Every row gives one point. The last column is the point's height on a tilted bowl or saddle (a function of degree 2), plus a little noise. Count its main directions that bend up, bend down and stay straight.
In the rows, zero is written as 128.

Points, 11 rows:
[[127  73 176]
 [186 125 163]
 [136 143 150]
 [206 188 181]
 [ 88 168 171]
 [217 149 180]
 [132  54 191]
 [138 136 150]
 [158 129 153]
 [ 86 129 168]
 [148 155 152]]
Directions: 2 up, 0 down, 0 straight

Points:
[[146 217 161 114]
 [ 63 104 104 124]
 [159 116 112 135]
 [249  54 207 249]
 [130  89 118 133]
 [146  69 152 145]
 [ 68 113 150 129]
 [133 124 120 131]
 [142 131 122 130]
 [162 167 154 122]
 [119  80 165 133]
 [182 167 114 111]
 [121 112 102 132]
 [137 117 121 133]
 [160 147 122 125]
 [102  72 165 125]
 [118 142 149 134]
 [ 94  97 124 124]]
Directions: 2 up, 1 down, 0 straight

Points, 23 rows:
[[104 174  53 165  47]
 [142 169 163 148 125]
 [175 150 130  98 123]
 [ 89 119  88  97  97]
 [157 148 182 125 114]
 [196 118 169 162 149]
 [172 115 196  45  12]
 [160 141 119 120 131]
 [175 116 113 180 149]
 [147 158 106  88 110]
 [119 144 138 181 113]
 [108  54  62 151  34]
 [108 112 126 113 109]
 [145 194  99 111 102]
 [106 166 135 223  82]
 [ 85 109 170 130 135]
 [217  97 123  84 147]
 [ 81 144 147 127 132]
 [ 81 112 145 173 106]
 [118 170 164 229 109]
 [141 138 183 122 115]
 [117 108 139 143 110]
 [243  71 233 152  78]]
Directions: 1 up, 2 down, 1 straight

Points, 23 rows:
[[112 194  65 168  41]
 [ 76 209  97 131  44]
 [158  51 139 142 100]
 [148 119  98  39 122]
 [ 87 128 140 187  93]
 [ 91 103 156  75 108]
 [107  58  86  73 143]
 [143 127 132 107 135]
 [ 88 179 206  67  40]
 [144  91 173  99 124]
 [161 155 153  64  95]
 [141 118 143  75 122]
 [187 125 136 194 111]
 [134  64 128 123 118]
 [168 165 125 111 111]
 [229 161 117 111  58]
 [172 140 192 184 174]
 [174 150 144  46  76]
 [169 157 126 132 118]
 [188 142 119 122 110]
 [188 135 153  68  92]
 [183 131 117 165 108]
 [ 90  76 137 129 115]]
Directions: 1 up, 3 down, 0 straight

Points (41 x 7):
[[ 35  73  14 122 111 164 206]
 [145 168 197 144 135 187 105]
 [115 147  90 234  44 154  68]
 [129 158 164 116  67 120 101]
 [110  51 160 154 206 122  91]
 [118  83  87  85 143 139 112]
 [161 159 150  83 108 113  92]
 [112  99 153 155 164 160 107]
 [112 174 104  75 125 125  98]
 [107 109 102 235 124  66  55]
 [136 133 161 159 179 146 114]
 [136 129 115 156 120 132 103]
 [195 138 179 142 153  68 109]
 [113 126 110 130 111 107 113]
 [129  25 158 135 213 102  84]
 [169 145 133 124  90 122  86]
 [174  80 173 127 201 124 130]
 [ 62 184  44 187 104 138 150]
 [138 133 126  83 158 157 117]
 [115 168  96 114 116 173 116]
 [174 226 110  85  80 133  41]
 [146 114 107 145 118 111  97]
 [ 83 112 191 155  40 122 141]
 [ 82  87 163  69  94 127 113]
 [134 129  87 124  94 114 103]
 [237  95  86 116 178 169 103]
 [193 144  57  86  61  84  22]
 [177 140 125  80 199  68  94]
 [103  65 103 152 147 130 106]
 [165  52 106  70 141  64  58]
 [100 202 134 151 157 148  93]
 [110  47  60 121  83  85 109]
 [ 94 154 107 127 124 112 115]
 [ 36 125 105 145 201 101  99]
 [184 177 197  60  37  88  67]
 [169 132 155 165  89 152  85]
 [158 142 114 174 114 144  87]
 [147 188  96 131 143  70  74]
 [136 138 137 117 107 131 106]
 [127 108 162  69 167  98 113]
 [132 141 109 106  65 182  90]]
Directions: 2 up, 4 down, 0 straight

Points, 74 rows:
[[149 141 122  86 201 122 124 122 138]
 [ 92  61  53 140  94  98 147 133 154]
 [125 144  74  68 152 122 117  74 104]
 [169 106 118  67 103  44 114 141 139]
 [125 182  94 133 150  93 123 161 105]
 [136  65  99  34 167 174 134 166 209]
 [140  86 158 195 149  99 142 182 100]
 [ 61 126  91  88 133 120 105 167 135]
 [123 215 120  49 158  91  43 139   7]
 [153 122 173 149  14 163 140  70 131]
 [128 101  83 176 102 137 163 162 128]
 [ 80 103  72  50 165  87 106 131 182]
 [123  97 141 131 123  86  60 119 108]
 [ 86  74 122 139 167 157 118 195 142]
 [171 204 231  75 130 175 146 196 136]
 [211 151 117 114 237 140  76 108  94]
 [136 202 112  98 135  79 202 140 121]
 [ 46  71 227 106  97 113 173 211  36]
 [ 57  49 125 114 139 115 187 192 120]
 [124 188 143 129  92  95 105 149 103]
 [ 76 103  99 118 143 245 123 116 178]
 [194 112 210  88 104  82  37 127  51]
 [146 130 116 135 138  69 138  84 139]
 [207 119 119 131 162 131 112 175 120]
 [129 124 159 172 114 121 125 154 131]
 [ 54  89 174 135 140 162 103 119 126]
 [130 145 142 109 183 127 126 138 137]
 [ 89 122  69 147 211 139 106 157 127]
 [ 99 192  48 102 119 138 130  99  74]
 [188  91 180 133 134  49 163 104 112]
 [201 158 149 185 138  96 123  47 127]
 [ 85  57 130 138 150 101 136 124 145]
 [117 156 120 164  92 144 109  97 125]
 [179 151 151 166 154 140 120 205 110]
 [146  68 213 144 182 140 111 125 141]
 [101  98 116 152 138 132 147 168 134]
 [122 121 135  62 117 101  59  82  69]
 [125 156  32 144 177 141  73 181  49]
 [138 136 103 129 188 127 130  65 121]
 [147 130 115 133 120 121 136 132 132]
 [190 144  80 103  61 147 195 104  99]
 [119 172 215 153 155 113 136 120 123]
 [ 74  99  69 206 225 126  88 168 110]
 [155  70 147 108 112  82 133 184 116]
 [162 188  95  81  69 127 183 109  97]
 [106 142 144 165 216 115  75 197  90]
 [119 172 109 140 114 128  85 211  74]
 [136 147 195  82 111 152  53 103  43]
 [100 135  99 120  96 171 160 136 140]
 [187  89 160 108 157 144  94 113 145]
 [ 91  96  97 139 155  70 161 144 149]
 [147  79 201 137 126 132 117 160 121]
 [ 96 131 171  90 115 225 169 142 178]
 [234 202 108 109 148 138 172  75  47]
 [101 167 136 187 116  94  44 152  78]
 [121 134 117 106  11  58  59 180  82]
 [192 140 109 131  96 110 156 146 121]
 [ 78  93 132  92 160  67  90  91 148]
 [155 180 108 190  99 121 191 152 125]
 [107 137 142  94 138 116 156 125 141]
 [135 142 101 140 163  72 167 174 115]
 [ 91 141 217  76  64 129 152  74  64]
 [197  73  90 121  97 132 124  36 102]
 [175 118 117 132 202  99 120 176 116]
 [129 229 150 186 149 157  83 178  72]
 [ 33 187 125 187 138 116 118 127 128]
 [194  81 131 118 209 109  79  36 122]
 [124 156 164 158 120 139 144 130 139]
 [ 53 149 162 137 139 110 151 167 125]
 [178 127 159 150 204 150 121 121 147]
 [157 199  90 124  96 202 169  26  43]
 [ 84 178 157 151 151 135 164 171 126]
 [107 209  75 131 186 103 119 172  72]
 [ 81 100 146 139 144 195 125  79 153]]
Directions: 2 up, 3 down, 3 straight

Points (61 x 9):
[[ 66  72 128 111 130 148 130 172 107]
 [124 126  97  66 161 119 105 115 112]
 [148 148  87 125 103 145 168  98 111]
 [112 126 123 112 124 137 127 115 130]
 [136  76 169 100 128  76 142 147 140]
 [123 115  93  96 124 141 106 161 108]
 [130  82 143  88 105  97 166 114 136]
 [140 100 106 194 172  78 123 143 110]
 [135 135 166 203  89 166  64 118 107]
 [114 101 144 110  69 144 155  85 110]
 [147 181 121 168 137 109  91 155 113]
 [159 228 165 118 114  94 139 100  75]
 [125  81 183 126 142 101  84 119 124]
 [149 121 160 161 165  75 121 138 112]
 [138 146  70 117 156 165 107  86  96]
 [108  97 102 109 113 191 111 145 102]
 [151 157 125 159 143  47 136 119 105]
 [141 174  53  93 127 133 104 122  88]
 [169 156  93 174 157 146  82 110 116]
 [139 107 102 178 139 127 117 112 131]
 [146 158 168 106 110 122 129  76 116]
 [135 171  84 135 133 180 136 132 112]
 [150 117 101 114 172 163 110 125 103]
 [148 162 103 117 164  95 107 144 103]
 [153 136 120 133 112  74 130 149 117]
 [ 72  96 121 100  67 110 133  91 110]
 [117 133 113  91 120 143 145  89 122]
 [125 157 178 163 157 165 129 156  95]
 [203 163 123 157 193 108 146 154  75]
 [120 142 150 106  94 223 131 163  72]
 [121 163 123 145 177  95 166  43  93]
 [126  99 139 106 192 134 115 137 123]
 [190  67 114  64 181 133 175 149  88]
 [ 86 121 156 178  30 100 249  55   7]
 [ 93 171 129 133 179 150  70 102  92]
 [189 112 145 127 137 161 119 191  82]
 [114 156 144  95  92 169 187 128  97]
 [127 117 109 138  66 182 167  95 100]
 [153 108  54  76 119 151  66  75  58]
 [135 145  88 149 137 144  94 178 119]
 [141 102 103 126 122 157 145 157 115]
 [168 108 166 118 138 106 141 116 126]
 [155 101 125 105 118 151  74 117 104]
 [164 159  98  84 121 130 142 118 103]
 [ 88 151  86 157 116 169 149 170 118]
 [ 94 196 165 158 157 151 166 140  88]
 [113  74 154 110 169 140 148 143 133]
 [128 146 132  67 141 134  87  90 116]
 [133  98 146 107 126 156 128 154 118]
 [137  90 111 137 120 132 150 173 115]
 [110  81 181  85 134  60 145 118 170]
 [124  79 108 207 107 104 117  34  91]
 [135 106 131 169 123 109 141 119 128]
 [190 137 153 116 138 115 129  84 106]
 [164 153 132 141 115  48 134 140 104]
 [149  87 125 106 208 109 135 144 111]
 [113 138 161 114 130 182 179 130 108]
 [114 178 185 119 130 134 120 125 112]
 [126 161  52 126 156 142 125 164 100]
 [177 117  84  70  92 142 137 108  86]
 [112  90 154 181 147  88 107 101 114]]
Directions: 1 up, 7 down, 0 straight

Points:
[[ 69 135 185  99  92  72 113 119  43]
 [ 79  67  92 130 141  84 157 112  77]
 [101 151 151 121  69 198 114  77 164]
 [162 104 116 107  93 123 112 113 130]
 [180  96 106 124 117 105 189 114 146]
 [106 105 167 162  45 109  94 110 118]
 [ 92 143 174 161 131 167 118 104 166]
 [137  62 127  69 117 173 111 197 197]
 [165 114 111 113 212  92 149  78 118]
 [141  60 120  66 160 137 190 155 158]
 [121 161 126 149 116 185  99 147 153]
 [114 114 142 162 115  99 178 162 118]
 [ 36 160 121 107 167  73 145 118  80]
 [190 151  79 162 164 167 140 157 153]
 [157 158 107  76 163 141 139 104 157]
 [136 157  76 134 114 103 190 142 121]
 [143 122 174 166 109 136 152 124 147]
 [137  94 138 132 131 120 120  72 135]
 [ 81 159  57 187 176 109 151 166  51]
 [149 129 165 226  89 125 128 168 190]
 [133 168 100 136 176 181  46 139 158]
 [187 140  88 175 181 165 148 104 116]
 [ 93 114 156 128 110 105  96  97 106]
 [ 78  90 164 204 172 129 116 120 196]
 [168 115 181 162 155 125 118 177 148]
 [116 179 154  93 184 119 154 120 117]
 [152 160 151 135 157 134  72  98 140]
 [143 143  69 119  98  79 185  97 105]
 [ 96  64  79 141 148 182  99 134 162]
 [ 69 117 162 184  95 151 195 157 163]
 [ 94 149 139  83 104 169  90 167 132]
 [110 115 125  84  77 166 179  73 132]
 [ 58 107 178 151 130 113 160 128 122]
 [116 187 155 120  96 125 143 128 106]
 [150 120 126  54  37 149 149 188 202]
 [ 87 168 117 107 155 114  65 179 102]
 [167 169 231 150 163 159  80 148 122]
 [ 93 132 179  99 160 129  47 151 133]
 [146 141 125 108 146 119 117 186 141]
 [138  92 146 146 151 219 149 121 211]
 [127 146 187 136  80 120 160 132 110]
 [  7  96 117 156 141 171 191 204 136]
 [ 25 154 153 174 146 133 175 143  94]
 [132 192 112 118 134 109 126 140 121]
 [ 78 120 149 109 125 161 117 167 142]
 [ 93 171 134 144 120  81 194 128  67]
 [132  62 180 117 122 180  79  65 248]
 [145 144 126 150  85 148 100 121 139]
 [116  81  68 139 107 141 135  83 104]
 [147 192 153  92 161 105 117 166 130]
 [ 98 147 124  44 178 120 157  77 156]
 [117 104 125 137 110 130 138 105 126]
 [ 87 176  90 141 162 124 203 176  82]
 [ 85 173 142 175 162 117 192  95  63]
 [163 125 138 150 108  88 126 120 107]
 [113 151  66 144 180 130 131 119  91]
 [109 147 149 173 120  87 112 126  85]
 [165 175  26 104 197 147 149  76 138]
 [160 111 111 127 197 104  90  43 153]
 [121  22 129  91 109 144 132 108 171]
 [128 142 176 165  78 213 111 102 217]
 [ 90  80 135 130 136 125 154  54 144]
 [157  97 101 149 113  47 141  46  69]
 [ 86 169 173 109  71 106 196 183 104]
 [166  78  70 112 109 164  94 165 172]
 [107 221 140 144 139 104 169 124  84]
 [ 89 137 182 175 154 193  75 166 216]
 [ 95  99 151 170  83 133  94  97 160]
 [126 169  90 119 157 116 105 119 118]
 [185 142  75 136 136 182  55 105 159]
 [141 162 129 111 192  99 125  72 132]
 [140  80 131 120  87 139 119 208 200]]
Directions: 2 up, 2 down, 4 straight

Points, 62 rows:
[[ 77 171 183  57  96 123 184 115  96]
 [169 129 132 109 117 152 152  74  91]
 [134  75  77 124 132 106 149 140  99]
 [114 109 175 114 118  89 105 157 125]
 [121  66 103 138  78 133  76  81  17]
 [116 153 169 112  73 158 213 107  98]
 [125 130 193 157 154 117  94 122 123]
 [136  79 159 124  99 142 151 146  85]
 [143 115 116 122 134 145  94 134 114]
 [150  83 120 117 119  94 121  79  76]
 [169 145 117 134 160 112  85  96 102]
 [151 188  95 173  94 147  87 157 109]
 [130 125 113 142 118 113 125  98 127]
 [144 120  86 165 144 156 139 126 117]
 [113 132 120  98 105 174 153 171 111]
 [169 183 152 146  86  78 100 108  88]
 [118  96 167 164 178 138 115  88  88]
 [148 136 158 222  33 150  89 122  68]
 [106 122 117  87 144  86 136 151 137]
 [153 112 166 100 140  92 119 171 119]
 [164 129 157 132 179 126 159 104 110]
 [108 180 108 108 110 198 150 152 141]
 [121 101 139  83 124 153 207  82  85]
 [101  31 111 155 180 116 118  86  46]
 [198 174 143  86 103 108  94 133  64]
 [146 111 111 139  80 114 175 246  26]
 [143 139 128 121 114 106 121 119 130]
 [167 132  54 127 119  91 193 172  69]
 [112  69 160 148 173 136  75 122  79]
 [146 110 158  90 102 114 123 154  99]
 [181 128 192 110 135 178 117 101  59]
 [112 132 107 134 121 106 123  91 133]
 [ 82 131 195 221  98 146 178 127  89]
 [130 121  45 162  70 115  99 146  42]
 [147  90 151 123 130 121 123 128 108]
 [136  96 164  98 122 119 164 102  91]
 [152 136 163 134 137  88 145 113 124]
 [117 147 166 118 173 126 130 180 136]
 [157  74  99 117 155 103 135 180  99]
 [118 125 124 137 150 154 129 160 138]
 [181 157 116 172 140 111 131 141 118]
 [178 155 137 121 136 108  89 139 112]
 [195  67 134  97 177  73 162 165  80]
 [189 121 144 162 161 103 139  96  90]
 [122  98 123  71 189 158 148 111  98]
 [ 65 170 122 106 168 152 140 131 158]
 [106  85 115 133 135 151  79 141  96]
 [ 90  91 100 152 168 113  87  98 100]
 [ 82 108 157 140 169  97  78 185 124]
 [126 107 160 152 124 157 165 164 115]
 [139 216 145  91 125 138 120 113 125]
 [ 90  84 150 156 106 150 128 182 106]
 [155 152 131 101 183 127 135 136 129]
 [104  81 179 102 109 107 196 113  63]
 [ 78 109 139 149 107 122  83 189 118]
 [ 74 125 147  77 131 107 163 149 126]
 [132 249 154 190 193 146 156 135  98]
 [ 99  96  35  90 158 209 132 169  32]
 [108 122 179  93  95 148  92  66  62]
 [101  58 153 152 150  97  97 127  93]
 [158 128 167 137 140  71  88 162 128]
 [143 133 138 125  94 102 155 143 119]]
Directions: 0 up, 6 down, 2 straight
